Each row of a before or after table is a point. The points were changed in one or more steps. Then noise was added and the rows were shuffled. The steps act on how far a point lies along the listed directions, d1 being the first. Name the steps. A step turns or swaps two directions, mirrors them in a line or flattens them onto one, adds a multiple of one to another, or multiplies one. Angles are multiples of 10 degrees, from the lower direction toward the higher: turns from -170 to 170, lines from 10 to 170 but not 90. Use the fewest steps. Two steps may share a direction if one is a turn and the other turns, adds or multiplies; they go together, in the order done. Otherwise the lowest direction goes first.

Directions:
(1): [-0.06 -0.45 -0.23]
(2): [ 0.07  0.23 -0.45]
(3): [ 0.50 -0.08  0.04]
Before (11 x 3):
[[ 0.28  0.23 -0.11]
 [ 0.21 -1.08  0.19]
 [-0.24 -0.03 -0.09]
 [ 0.45  0.33  0.00]
 [ 0.17  0.26 -0.14]
 [ 0.44  0.31 -0.05]
 [ 0.42  0.29 -0.08]
 [ 0.11  0.24  0.14]
 [ 0.37 -0.13  0.51]
 [ 0.40  0.17  0.21]
 [ 0.29  0.25  0.27]]
After (11 x 3):
[[-0.06 -0.28  0.22]
 [-0.07 -0.21  0.21]
 [ 0.10  0.00 -1.03]
 [-0.03 -0.17  0.23]
 [-0.04  0.05  0.38]
 [-0.05 -0.02  0.41]
 [ 0.01  0.09 -0.06]
 [-0.05 -0.43 -0.15]
 [ 0.01  0.08  0.29]
 [-0.04  0.03  0.40]
 [-0.02  0.08  0.29]]
Steps: turn d1 and d2 by 100 degrees; multiply d3 by 0

Directions:
(1): [-0.57  0.14  0.00  0.18 -0.32  0.18]
(2): [ 0.31 -0.02 -0.09 -0.19 -0.59  0.15]
(3): [ 0.08 -0.05  0.25  0.38 -0.24 -0.50]
(4): [ 0.05  0.67 -0.09 -0.13  0.01 -0.20]
(5): [-0.25 -0.22 -0.35 -0.32 -0.07 -0.42]
(6): [ 0.13  0.01 -0.56  0.43  0.03  0.05]
Before, 8 rows:
[[ 0.19  0.25  0.27  0.35  0.37 -0.32]
 [-0.26  0.08  0.04  0.04  0.00  0.14]
 [-0.20  0.00  0.28 -0.21  0.08  0.36]
 [-0.36  0.37  0.43  0.37 -0.21  0.03]
 [-0.28  0.59 -0.41 -0.25 -0.43 -0.17]
 [-0.34 -0.72 -0.43 -0.13 -0.11  0.06]
 [-0.24  0.28 -0.39 -0.25 -0.23  0.78]
 [-0.03 -0.12 -0.08 -0.13 -0.34  0.29]]
After:
[[-0.02  0.06 -0.04  0.05  0.07  0.11]
 [ 0.13  0.35  0.41  0.35  0.16 -0.16]
 [-0.16 -0.25 -0.26 -0.18  0.02 -0.02]
 [ 0.01  0.58 -0.50 -0.20 -0.37 -0.17]
 [ 0.13 -0.60 -0.25 -0.06 -0.49  0.45]
 [-0.03 -0.08  0.11 -0.17  0.32  0.17]
 [-0.32  0.10 -0.71 -0.29  0.25  0.37]
 [-0.10  0.18  0.15  0.37  0.17 -0.24]]
Steps: flatten d1 and d6 onto the line at 60 degrees; swap d2 and d5
